Every row gives one point. The points of each table are mixes of a few directions, plus a little noise. Count the directions of each table, and those that both share. Where both have some left over, give the other angles between the two spaces (their principal angles), to ten degrees, smallest first.

First, 6 rows:
[[ 0.06 -0.08 -0.08]
 [ 0.08 -0.18  0.61]
 [-0.44  0.57  0.50]
 [-0.03  0.03 -0.10]
 [ 0.38 -0.48 -0.06]
 [-0.06  0.13 -0.83]]
Second:
[[ 0.19 -0.23 -0.27]
 [ 0.30 -0.36 -0.39]
 [-0.01  0.02  0.02]
 [-0.49  0.59  0.66]]
Directions: first 2, second 1, shared 1

First:
[[-0.36  0.28 -0.91 -0.01 -0.17 -0.11 -0.36  0.21]
 [-0.64 -0.49  0.29  0.73 -0.42  0.46  0.17 -0.26]
 [ 0.23  0.37  0.54 -0.23  0.25 -0.24  0.28 -0.17]
 [ 0.01 -0.74  0.39  0.36 -0.16  0.43  0.10 -0.07]
 [-0.56  0.29  0.01  0.29 -0.20 -0.02  0.13 -0.19]
 [-0.29  0.18 -0.79 -0.01 -0.16 -0.06 -0.34  0.20]
 [ 0.37 -0.08  0.44 -0.16  0.20 -0.03  0.15 -0.05]
 [ 0.69  0.06  0.59 -0.43  0.40 -0.18  0.20 -0.03]
 [ 0.53  0.13 -0.53 -0.55  0.27 -0.23 -0.33  0.34]]
Second, 8 rows:
[[ 0.00  0.21  0.35  0.27  0.06 -0.02  0.13 -0.08]
 [ 0.01 -0.67 -1.12 -0.87 -0.17  0.08 -0.44  0.24]
 [ 0.00  0.21  0.36  0.27  0.05 -0.03  0.14 -0.08]
 [ 0.01 -0.58 -0.96 -0.75 -0.14  0.07 -0.37  0.20]
 [-0.01  0.21  0.37  0.30  0.06 -0.02  0.15 -0.09]
 [ 0.00  0.32  0.53  0.41  0.08 -0.03  0.20 -0.12]
 [ 0.00  0.53  0.87  0.68  0.12 -0.07  0.34 -0.18]
 [ 0.01 -0.23 -0.41 -0.32 -0.07  0.03 -0.16  0.09]]
Directions: first 3, second 1, shared 0; angles 30

First (8 x 12):
[[ 0.55 -0.14 -0.02  0.26 -0.76 -0.12 -0.83  0.30  0.64 -0.54  0.10  0.01]
 [ 0.51 -0.12 -0.02  0.24 -0.71 -0.12 -0.76  0.28  0.60 -0.50  0.10  0.01]
 [ 0.19 -0.05 -0.01  0.09 -0.26 -0.04 -0.28  0.10  0.22 -0.18  0.04  0.00]
 [ 0.33 -0.09 -0.01  0.16 -0.46 -0.07 -0.50  0.18  0.39 -0.33  0.07  0.01]
 [-0.21  0.06  0.00 -0.10  0.29  0.05  0.33 -0.11 -0.25  0.21 -0.04  0.00]
 [-0.39  0.10  0.01 -0.18  0.54  0.09  0.59 -0.21 -0.45  0.38 -0.07 -0.01]
 [-0.74  0.19  0.03 -0.35  1.03  0.17  1.11 -0.41 -0.87  0.73 -0.14 -0.01]
 [-0.23  0.05  0.01 -0.11  0.32  0.05  0.35 -0.12 -0.27  0.22 -0.05 -0.01]]
Second, 8 rows:
[[-0.32  0.09  0.01 -0.15  0.45  0.08  0.49 -0.18 -0.38  0.32 -0.06  0.00]
 [-0.12  0.03  0.01 -0.06  0.18  0.03  0.18 -0.08 -0.15  0.12 -0.03 -0.01]
 [ 0.46 -0.12 -0.02  0.22 -0.64 -0.11 -0.69  0.26  0.54 -0.46  0.09  0.01]
 [-0.47  0.12  0.02 -0.22  0.65  0.10  0.71 -0.25 -0.54  0.46 -0.09 -0.01]
 [ 0.74 -0.20 -0.03  0.34 -1.02 -0.17 -1.11  0.40  0.87 -0.73  0.14  0.01]
 [-0.57  0.15  0.02 -0.26  0.77  0.12  0.84 -0.31 -0.65  0.55 -0.11  0.00]
 [ 0.32 -0.08 -0.01  0.15 -0.43 -0.07 -0.47  0.17  0.36 -0.31  0.06  0.00]
 [-0.03  0.01  0.01 -0.01  0.05  0.01  0.05 -0.02 -0.05  0.03 -0.01  0.01]]
Directions: first 1, second 1, shared 1
